Each wall is flat, endless, passes through zero and stands at right angles to its row. A trip goes straight from one point to another. List the walls that it crosses, first one first.

Walls:
(1): [1.11 1.40]
(2): [-3.92  0.86]
(3): [ 0.01 -3.53]
(4): [-0.50 -0.38]
(5): [ 2.06 -1.41]
(6): [-0.51 -0.59]
(7): [-1.12 -1.26]
(8): [-0.82 -1.37]
(9): [2.00 1.50]
(10): [-0.78  1.64]
(11): [-3.11 -2.18]
Trips:
[0.99 2.34] to [4.05 1.53] => 5, 10
[-2.06  2.58] to [-1.99  0.73] => 7, 6, 1, 8
[ 2.24 -1.45] to [ 1.84 -0.65] => 8

Walls:
(1): [ 0.31  2.28 -0.26  0.72 -0.52 -1.21  3.31  1.38]
(2): [ 1.79  0.73 -1.17  1.59  2.19 -2.33  0.67 -0.01]
(3): [ 2.61 -0.50  2.30 -2.17 -3.17  4.06  0.29 -0.33]
(4): [ 1.05 -1.43 -1.52 -0.85 -0.01 -2.75  0.04  0.46]
(5): [-3.21 -2.36  0.65 -0.09  0.85 -1.42 -1.78  0.18]
(6): [-1.86 -0.17 -2.48 -0.94 -0.11  1.47  2.02  0.15]
(7): [ 2.80  2.20  1.48  1.17 -2.87 -1.11 -2.19  3.49]
(8): [-1.94  0.25  2.64 -5.61  1.26  1.00 -0.09  0.77]
(9): [ 0.46 -0.31  2.59 -2.60 -0.50  0.59 -0.64  0.74]
(10): [ 1.27 -0.43 -2.25  0.19 -0.51 -0.54  0.04  1.27]
Trips:
[ 0.23  2.09 -0.49 -1.27  1.18  1.11 -0.22  0.02] to [-0.27  2.05 -1.27  0.58  0.75  1.05  2.00  0.38] => 9, 3, 10, 8
[ 3.37  0.41 -4.11 -2.00 -2.74 -2.53 -0.20  2.77] to [ 1.41  2.78 -0.76 -3.37  0.69 -1.54 -0.98 -0.07] => 9, 8, 6, 3
[ 1.53  2.18 -0.53  1.13  0.27  0.89  1.68  2.92] to [-1.12  2.27 -2.15 -1.41 -0.39 -2.84 -1.38  2.85] => 3, 4, 8, 5

Walls:
(1): [-0.77  0.06 -1.66  0.84  1.80 -0.04  0.07  0.21  3.30 -0.91 -1.03 -0.15
 -0.26 -0.84  3.68 -3.37 -1.64 -0.12]
(2): [-1.59 -2.88 -0.17  0.00 -0.24  0.78  0.50 -1.62  0.44  1.07  1.37  1.53
 -1.38  3.03 -3.25 -1.41  0.85 -1.40]
(3): [-0.10 -0.38 -1.72 -0.37  0.24 -1.38 -1.51  0.51 -1.63  0.14  1.47  0.94
  0.16 -1.92 -1.77  2.81 -1.35  2.61]
(4): [-1.95 -0.67 -0.79  0.83 -1.07 -0.36 -0.06  1.65  1.13  3.03 -1.22  2.89
 -1.11  0.27 -1.31 -0.73 -0.07 -1.65]
(5): [-2.21 -1.71  4.46 -0.53 -1.40  0.28 -1.65  1.36 -3.12  1.91 -2.09  0.29
 -0.91  1.06 -1.03  0.90  2.09  2.28]
(6): [-1.19 -1.43  0.15  1.18  1.53 -0.76  2.27  0.03  0.20  1.25  0.98  0.29
  2.49  0.51  2.27  1.27  1.35  0.33]
(7): [ 1.08 -0.06  2.55  0.63 -2.37 -2.56 -1.15 -1.28 -2.74  1.62 -0.86  2.76
 -2.59 -0.01 -0.68 -0.45  1.02  3.91]
(8): [-0.76 -0.59  0.81 -2.22 -1.07  2.80  0.18  3.82 -1.28  2.65  0.31  1.50
  0.30 -0.52  1.18  0.22 -1.69 -3.04]
(9): [-0.03  0.82  2.80  1.23 -0.49 -1.62  1.59  1.25  0.45 -2.65  0.05  4.38
  0.55 -1.11 -3.37  0.46 -0.66  1.13]
(10): [-0.42  1.03 -3.69  0.50 -2.98  1.27 -1.96  0.76 -0.87  0.84 -0.55 -1.87
  1.24 -2.47  3.31  3.58  2.99 -0.37]
Trips:
[ 0.50 -0.97  0.54 -1.42 -1.56  1.30 -3.95 -1.52 -2.58 -0.48  3.17 -0.38
  2.27  1.71  0.76  0.98 -0.25 -0.01] to [-2.29 -0.88  0.31  0.83  1.05  2.73  0.99 -2.22  2.00  1.45  5.80  0.78
  0.89  1.88 -0.28  2.57  0.41 -0.72] => 6, 7, 5, 10, 4
[-0.43  1.71  1.34  2.04  1.37  0.15 -1.06 -1.83 -0.75 -0.07  1.77 -1.64
 -1.04 -1.71  1.37 -0.63 -2.87 -1.03] to [-1.46  0.12  0.67 -4.05  0.39  3.23  1.56  0.40 -0.07  0.89  1.82 -2.00
  0.14  0.84  0.49  2.42 -0.84 -1.25] => 8, 10, 6, 1, 2, 5
[ 0.95 -0.91 -0.38 -2.93 -1.14  0.56  1.05 -2.85  0.46  0.75 -0.65  0.89
 -1.14  1.34  1.88  0.85  1.54  2.02] to [ 0.58 -0.15 -1.68  0.66  0.19  0.11  0.49  0.31  0.89  0.08  1.69 -1.91
 -0.61 -1.08  1.05 -1.61 -0.45  0.13] => 1, 5, 2, 7

Walls:
(1): [ 1.86  0.81 -3.67 -0.47  1.34 -1.06 -1.59 -0.02 -1.58  1.58 -0.56 -0.06
 -2.63  0.44  2.23 -3.06 -1.41 -1.39  3.32 -2.28  1.78 -1.10 -0.26  0.39
 -0.85 -0.68  1.18 -0.81 -1.64  2.62 -1.04  0.60 -1.14 -3.35  0.14  1.57
  1.45  1.78  2.14  0.96 -2.91 -0.44 -1.28  2.26  2.28 -1.02  0.60 -2.47]
(2): [-0.29  1.34 -1.27 -0.28 -0.51 -0.64 -1.62 -2.35 -1.25 -2.08  1.25 -3.31
  0.06  1.97 -1.10 -1.40 -1.92 -1.67 -1.78  1.68 -1.10  2.40 -0.66  0.29
  1.41 -1.60 -4.24 -2.27  0.72  1.05  0.28  0.51  0.59 -1.46  0.67 -0.64
 -1.93 -0.76 -2.74  0.24  1.61 -0.45  1.43 -0.15  1.71  0.23 -0.76 -0.14]
(3): [-0.25  1.87  2.50  0.07  1.69 -0.15 -2.22 -1.13 -0.21  0.69 -0.18  1.51
 -1.20  0.25 -0.16 -1.62  1.32  0.63  1.22  1.34 -0.48 -2.33  0.00 -3.39
  0.73  2.91 -2.50  1.07  0.22 -4.13  0.68 -2.64  2.39  4.48  1.75  1.93
 -3.17  0.77 -0.07 -0.24 -0.07  2.16 -0.14  0.99  0.56 -0.22  2.26  3.01]
(4): [ 0.53  5.16 -1.30 -0.40  1.70  2.86 -3.43  1.13  1.67  0.47  0.11 -1.93
 -1.19  5.11 -0.74  0.86  0.56  1.38  0.53 -2.78  0.50 -1.65 -4.07 -0.20
 -1.63 -0.77  2.07 -0.39  0.90  0.91  0.25 -0.67 -1.32  2.02 -0.36  2.28
  3.00  0.97  0.26 -1.50  1.63 -1.28  0.33 -1.05  1.23 -2.25  3.36  1.83]
(5): [-2.46 -1.45  2.44 -0.29 -0.27 -3.00 -1.33 -1.74 -2.87  1.57  0.55 -0.92
 -2.69  1.75  0.98 -1.11 -1.77 -2.12  0.12 -0.65  0.18  1.52  1.69  1.14
  2.86  0.50  1.50 -0.28 -1.72  0.16  0.81  0.96  0.20  3.30 -0.15 -0.63
  0.58 -2.52 -2.38  0.70  0.28  0.79  1.91 -1.26 -0.56  0.71  0.69 -0.02]
(6): [-0.98  2.86  1.14 -2.23  2.79 -1.67 -0.09  1.45 -2.59 -1.43 -1.44 -1.69
  0.01 -1.40 -1.06 -3.55 -1.52  1.46  0.94 -3.16  1.10  1.04 -1.09 -1.45
 -1.16 -2.41  3.23  0.90  0.87 -1.24  0.44 -1.17  1.32 -0.19  1.56 -0.47
 -0.55  0.31  0.03  1.22  5.46 -0.71  1.09 -1.51 -2.35  1.86  0.31 -0.87]
(7): [-0.80  1.52 -2.90 -1.91 -1.35 -0.12  3.61 -0.39  0.01 -1.93  1.72  0.44
  0.63 -0.07  1.14 -1.07 -2.98  0.20  3.77  2.44 -3.33  0.90  0.87 -4.33
  2.44 -0.73  1.97  0.04 -1.52 -2.12  0.29 -4.67  0.81 -1.27  2.39 -1.82
 -1.85 -0.54  1.64  1.05 -0.86  0.67  3.48 -1.54  0.69 -1.39  3.06 -0.12]
(8): [ 1.02 -1.52 -3.14  1.12 -0.24  1.34  1.64  4.03  1.33  0.23  1.36  0.20
 -0.63 -1.71  0.10  0.70 -0.77 -1.22  0.58  1.15 -0.24  0.08 -2.66  0.39
  0.15 -1.31  2.63  1.35  1.02 -1.65 -2.38 -0.88 -1.01  1.17 -2.42 -0.50
 -1.38 -1.29  0.94 -1.16 -1.77  0.97  2.08 -1.20  1.26 -1.74 -0.44  0.60]
(9): [ 1.07  0.53  0.50  0.16  0.50  0.53 -1.53 -1.71  1.80  0.79 -1.32  3.06
 -4.33  2.28 -2.42 -1.09  0.18 -1.64  1.06 -0.08  0.33 -2.00 -0.10  1.10
 -0.84  0.71  1.40  1.50  1.18 -1.60  0.09  0.20  1.50  0.54  0.60  1.78
  2.06  0.90  0.88 -0.21 -1.88  0.19 -0.12  2.39 -1.81 -1.13 -1.19  1.37]
Trips:
[-1.36 -0.47 -0.27  0.18  3.34 -1.10  3.35  2.61 -0.81  0.16 -0.78 -0.11
 -2.09 -1.86 -1.57  0.31  4.80 -1.25  1.54  1.57 -3.78  4.68  0.52 -1.05
 -0.90 -0.97 -0.06 -0.90 -2.54  0.54 -4.15  3.50  1.42  0.34 -0.05  1.69
 -2.22  0.19 -2.56 -1.55  3.51 -2.88  4.39 -1.31 -2.73  1.04  2.14 -0.49] to [ 0.64 -0.62  1.22  2.31 -1.70  1.11  1.16 -1.48 -0.85  2.27  2.58  0.00
 -1.69  1.03 -2.97  1.25 -3.52  0.75 -0.42  0.96  0.39  2.10  1.87  0.05
 -2.41 -2.21  1.00 -2.39  0.64  1.47 -1.29  0.65  0.37 -0.29  2.38  0.41
  0.50  0.75 -0.15  0.66 -1.39 -2.65 -0.78  0.37  0.70  1.02  2.00 -2.21] => 8, 1, 6, 9
[-1.22 -3.81 -0.24  2.19  0.48  1.54  0.63  0.45  1.55  0.77 -2.00  0.49
  1.79 -2.36  1.49  0.31  0.36 -0.75 -1.48  4.28  0.81 -0.59  0.17  0.13
  2.01  3.43  0.17  0.72  0.69 -0.39  1.29  0.47 -0.19 -3.45  1.54  0.30
  2.07  0.52  0.30 -0.79  1.05 -0.25 -4.60 -2.17  1.55 -3.66  1.42  1.21] to [ 1.43  1.96 -1.93 -3.26 -2.43 -0.31 -2.29  0.05 -0.49 -1.69  0.52  2.10
 -0.90 -0.64  1.84 -0.54 -3.05 -1.01  1.78 -3.89  2.48 -2.63  3.14 -0.78
 -1.46 -2.06 -0.82  0.84 -0.04 -2.18 -0.10  2.21 -0.65  1.15 -2.31 -2.02
 -0.84  4.09 -2.17 -1.56  1.21 -1.42 -0.67  3.32 -1.97  2.36 -2.11 -0.99] => 8, 1, 9, 6
[ 0.53 -0.71 -1.10 -3.14  0.37 -0.49 -1.71  0.03 -1.70  1.24  1.33  0.03
 -1.25 -0.61 -4.24  2.63 -0.52  0.47  1.64 -4.77  0.10 -0.54 -0.60  1.28
 -1.64 -1.43 -2.66  1.10 -2.65  0.91  0.23 -3.33  2.11  3.04  0.59  0.18
 -0.73  3.15  4.10 -0.45 -0.36 -0.84  0.40  1.55  0.87  0.81 -0.41  0.51] to [-1.45  2.31 -1.56 -0.17 -1.97  0.40  0.33  0.47  1.42  0.13  0.61  0.31
 -1.51  0.56  0.44  1.64 -1.71  0.59  1.52 -0.79 -2.48 -4.60 -1.43  0.54
 -1.37 -1.28  1.03 -1.48 -0.42  2.67 -0.03  2.80  0.55  1.09 -0.99  2.60
  1.86  1.15  0.63 -2.46  1.60  0.57 -0.17  1.10 -0.81  0.11  2.32 -1.60] => 3, 6, 8
[ 2.60 -2.29 -0.80 -2.41  0.76 -0.70 -1.19  1.72 -0.35  0.43  1.03  0.17
 -0.87 -0.87 -1.76 -1.06  0.11 -1.09  1.61 -0.71  0.15  3.22 -0.20  0.53
  2.06  1.95  1.35 -0.94  1.06  1.46 -1.62  1.23 -1.22 -3.06  1.75 -4.39
 -2.92 -1.41 -0.89  1.42 -2.13  1.68 -2.38 -1.76 -1.25  0.55 -0.23  1.14] to [-1.13 -0.31 -0.49  0.72  2.01 -1.69 -1.88 -1.99  1.32 -0.87  1.54 -1.36
  0.63 -4.08  0.80 -0.68  0.21  0.86  0.48 -1.32  0.99  1.51  0.70 -1.43
  1.62 -0.99  1.45 -0.98 -1.58  0.88  2.28  1.59 -0.41 -3.51  0.36  1.43
 -0.33  0.61  0.05  1.65  0.84  1.74  0.34 -0.05  2.34 -0.46  0.59 -1.93] => 8

Walls:
(1): [ 0.01  1.34  1.72 -1.04 -1.28 -0.26 -2.04 -2.49 -2.26 -0.43 -2.37  1.86
  0.57  1.07 -0.86 -2.29  1.01  0.37 -0.66 -1.19 -0.10 -0.20 -1.45  1.84
  0.42 -0.27 -1.14 -3.57  0.73  1.32  0.82 -1.82 -0.25 -0.88  1.65  0.55
  2.47 -0.26  1.78  3.50 -3.25 -1.53 -4.97  0.73  1.70 -1.07 -2.18  2.73]
(2): [-1.14  1.48 -0.40  0.24  1.78 -3.05  0.39 -1.52 -0.15  4.66  1.54  0.15
 -0.72 -0.38  1.04 -1.79 -0.81 -3.53  0.69  1.02 -0.35  1.38 -0.33 -1.18
  1.53  0.36  1.23 -1.46  0.40 -1.21  0.60 -1.68 -2.01  0.14  3.06  0.67
 -2.03 -0.18  2.33 -0.47  2.92  2.78 -0.30 -0.29  1.39  0.09  1.37  0.37]
(3): [-1.04  3.08 -0.65  1.66  3.28  1.30  0.03 -2.24 -1.53 -1.91 -1.75 -1.19
 -3.12  2.46  0.40 -3.80  1.17 -2.66  0.39  0.07  1.17  0.73  1.30  1.06
  0.69 -2.24  2.39 -4.77  0.22  0.02  0.57  1.91  0.85  0.89  0.97 -0.74
  2.15 -3.65  0.59 -2.64  0.57  1.29  0.10  1.53 -2.71 -0.69 -0.11  0.67]
(4): [ 0.05 -3.28 -0.57 -0.07 -0.21 -2.66 -0.52  4.56 -2.66  1.58  0.47  0.54
  1.33  2.05  5.37  0.35  0.68 -3.18 -0.34  1.42  0.36  1.48  1.52 -1.30
 -0.37 -1.31 -1.68  1.21  0.16  1.02  1.54  0.03  1.04  0.23  0.60  1.44
  3.00  0.24 -5.33 -2.59 -0.88 -1.70 -1.03  0.29 -0.34 -4.94 -3.31 -1.88]
(5): [-1.82 -0.30 -0.48 -0.93  0.40  1.01  0.04 -0.17 -0.38  0.05 -1.16 -1.35
 -1.17 -0.98  2.28 -0.22  1.82 -0.01 -1.70 -3.44  0.54 -3.05 -1.20 -0.32
 -4.45  0.16 -0.81 -0.89  0.54  1.40 -2.00 -1.25 -2.99  2.31  2.64  1.66
 -3.68 -1.95 -0.97 -0.91 -2.54 -0.56  2.64 -0.31  0.72 -2.21 -0.10 -0.26]
(6): [-1.04 -1.47  2.91  2.44 -0.32 -0.77 -0.88 -5.19  0.97 -0.83  0.15  1.49
  1.47 -0.17  0.78 -1.07  1.63  0.31  1.43  0.46 -1.05  1.27 -5.32  1.00
  3.55 -1.88  0.88 -1.43 -4.53  0.97 -1.56 -2.00  4.38  1.11 -4.12  0.38
  3.43  0.58 -2.05  1.14 -2.38  2.75 -0.74  2.39 -1.42 -0.37 -1.51 -0.16]
(7): [-0.85 -2.20 -2.72 -2.00 -1.51 -3.09 -0.13  0.97  0.94 -1.26  0.97  1.85
 -2.10  2.02 -0.67 -0.68  2.09 -2.29 -1.25 -1.49  1.55 -0.25  1.76 -2.12
  0.47  0.02  0.92 -0.55  2.22  2.30  0.56  2.43  0.18  1.64 -1.82  0.26
  3.07  3.25 -1.43  0.34  0.67  2.46  0.70 -1.20 -0.04 -0.56  0.46  2.68]
(8): [-0.51  0.26  1.38 -0.79  2.22 -0.66  0.92  2.96 -2.56 -0.02 -1.82  0.58
  1.17  1.06  0.54  0.26  1.25 -3.31  1.69 -0.80  0.51 -2.61 -0.15 -1.43
 -0.27  3.00 -1.49  0.81 -2.36  3.14  0.68  2.04 -4.46 -0.58  0.62 -1.39
  0.69  3.89  2.45 -1.96  6.84  1.68 -1.71  1.60 -0.04  2.15 -1.74 -1.70]
Trips:
[ 3.29  2.11  1.66  1.35 -0.83  2.69  2.38  1.57  0.51 -0.50 -0.86  0.33
  1.99  0.47  1.95  1.45  3.29 -1.51 -0.21 -1.50  0.70 -1.24 -1.56  2.12
 -1.12  2.01 -3.87  1.07 -0.24 -3.58 -1.33  0.50 -0.68 -0.18 -3.37  2.81
 -0.47 -1.23 -0.20 -0.17  1.58 -1.48 -0.21 -2.22 -0.24  0.45 -1.18 -0.68] to [ 3.09 -2.38  2.03  0.83 -1.34  1.92  0.42 -2.18  0.41 -1.65 -0.19 -1.30
  0.26  0.23  1.36  0.45 -2.17 -1.36 -1.67 -1.26  0.14 -4.07  1.11 -1.40
 -1.70  1.68 -1.03 -1.94 -0.06 -1.86  1.14  0.63 -0.26  4.41 -0.13  2.24
  2.26 -0.16  2.83 -1.04  0.26 -0.55  0.24 -0.72 -0.26 -2.41 -3.09 -1.76] => 1, 3
[-1.52 -0.16 -0.50  0.78  0.68 -2.52 -1.64 -1.51  0.17 -0.97 -3.66  1.55
  1.48  1.21  0.50  0.51  2.07  0.58  1.12  0.27  4.01  0.69  2.32  2.41
  3.30  0.26 -0.85  0.26 -0.95 -3.31  0.75  0.31  0.35  0.36 -1.41  0.80
  1.03 -1.00 -1.30  2.27 -2.01  0.60 -1.67  1.79 -2.46 -1.09 -0.22 -1.67] to [-2.07  0.19  0.34  0.87 -0.50  1.93 -1.12 -0.67 -0.98 -2.68 -1.21 -0.62
 -2.19 -0.94 -0.92 -3.01  0.88  0.28 -0.26 -1.09 -3.85  0.33 -3.40 -1.14
  0.49 -0.43 -1.42 -0.64  0.04 -0.41  2.35 -2.76 -1.39 -0.88 -0.17  2.16
 -1.40  0.54  2.29  1.86 -2.05 -1.25  0.25 -0.54 -2.84  0.00 -0.24  2.00] => 7, 4, 5
[-2.01 -0.06 -0.20 -0.82 -0.88  0.75  3.26 -0.01 -1.17 -0.06  0.54 -0.02
  3.05 -0.20 -0.96 -2.03  2.84 -0.40  3.59 -1.32 -0.59  2.02  2.15 -2.37
  1.27  0.25 -2.05 -0.83  1.89  0.88 -1.02  1.53  2.51 -1.65 -3.19  0.96
 -0.52  0.43  2.30  0.64  0.77 -2.72  0.40 -1.27  0.41 -0.22 -2.49  0.58] to [ 0.74 -3.67  0.41  0.74  0.57 -2.24  0.41  1.84  0.90  2.01 -3.61 -3.04
 -1.85  0.66  1.83 -1.83  0.07  1.14 -1.71 -2.36 -0.69  0.14 -1.24 -2.43
 -0.23  1.64 -1.74  0.78  1.47  1.35  0.59  1.19 -3.13 -1.50 -0.53 -1.10
  0.01  0.49  1.59  0.08  0.86 -0.10 -1.76 -4.11  0.41 -2.96 -0.26  0.58] => 6, 5, 2
[ 0.24 -0.30 -2.26  0.17 -0.82 -0.06 -0.16 -1.46  0.46 -2.74  2.51 -1.63
  2.63 -1.61 -0.79 -0.31  2.17 -0.21 -1.73  2.90 -0.78 -2.01  1.22 -1.69
 -2.90 -2.38 -0.14 -1.61  0.64  0.21 -0.72  0.28  0.30 -1.43 -0.75 -4.70
  0.06  1.02 -3.14  1.35  0.22 -1.06 -0.38 -3.72 -0.57 -0.13 -1.72  3.11] to [-1.71  1.50  1.93  0.43  1.04 -2.34  0.94  0.45 -1.44  1.76 -0.97 -1.36
  1.39 -1.72  0.72 -1.99  0.13 -0.28 -0.07  0.60  1.80 -1.96  1.17 -0.78
 -1.45 -0.57  2.50  1.25  2.38  0.45  0.68 -1.86 -1.05 -0.43 -0.54 -0.72
  1.23  1.45  0.96  0.77 -2.36 -1.07 -2.52 -2.63 -2.96 -0.42 -0.84  1.12] => 5, 3, 2, 8
[-0.41  2.18 -1.63  0.58 -0.28  1.22 -0.05  0.67 -0.08 -1.98  2.04 -1.44
  3.44  0.89  0.15 -4.13  1.93 -0.56 -0.77  2.27  1.75  4.32  1.47  0.87
 -0.90 -0.69 -2.56 -1.63 -1.21  2.68  1.77 -0.45 -2.77  0.50  0.49 -1.09
  0.71 -3.46 -2.25 -0.12  3.00  1.37  1.24 -0.69 -1.68 -3.59  1.02  0.26] to [ 0.31  0.58  3.55 -0.61  0.72 -3.03  0.03  2.42  1.20  2.20 -0.10 -1.06
 -0.10  1.35  0.71  1.78 -2.02  2.67 -0.78 -0.36 -1.35  0.38  2.28 -2.04
  0.28 -0.05 -2.41  0.99  0.51  5.48 -0.37 -0.94  0.10  0.56  0.80 -1.23
  1.00  2.22  2.89  0.57 -1.15  1.83  0.08 -2.87  0.49 -1.91 -0.54  1.62] => 1, 3, 5
[-0.86  0.41  1.29  1.26 -0.71 -1.45 -0.57  1.92  2.29  1.25  1.49  0.54
 -0.05 -1.00  2.77  3.22  1.59  2.53 -2.74  1.91  1.47 -0.11 -0.20  0.14
 -0.72  3.30  0.68  0.44 -1.54  2.19 -1.64  1.48 -1.57  3.11 -0.45 -3.73
  1.28 -0.92  1.76 -0.46  4.89 -2.59 -0.28  3.78  0.86  0.76  0.36 -1.88] to [ 0.94 -1.34 -1.48  0.11  2.01 -0.46  0.88  1.83 -2.62 -0.29 -1.21  0.62
 -0.19 -1.75  0.98 -0.70 -0.16 -0.55 -1.28  1.72 -1.96 -2.09 -4.73 -5.49
 -1.85  0.56  1.16  2.62  1.30  0.65 -1.60  1.13  0.87 -3.50 -1.17  0.42
  0.39 -1.11  0.12  1.19 -1.12  1.47  1.42 -1.06 -0.32 -0.73  1.19  1.33] => 5, 7
[ 0.47 -0.94 -1.17  0.97  1.23  3.05  1.10  1.58 -1.10 -1.88 -2.87  2.96
  1.29 -0.65 -1.79 -1.59  0.11  1.48 -3.46 -1.04 -1.83 -3.30  1.54  3.69
  1.28 -5.24  1.99  2.21 -0.06 -2.22 -1.47  0.01  0.86 -1.01 -1.18 -2.47
  0.43  1.42 -0.30 -3.96 -0.17  0.44  3.68  0.61 -0.69 -2.00 -2.11 -0.74] to [ 0.97 -1.28 -1.83 -2.65 -0.29 -2.56 -2.61 -0.77 -0.41 -1.16  0.89  1.14
  0.53  0.74  0.04  3.38 -1.89 -0.21 -1.62 -1.84  1.74  0.27  1.30 -2.50
  2.50  1.33 -1.82  1.20  0.72  3.07  1.11  1.69  1.93 -0.98 -0.36 -1.18
  0.38 -1.74 -0.53 -2.17  0.67 -1.51 -0.27 -1.01 -0.50  0.21 -0.04  1.13] => 7, 5, 6, 3, 8
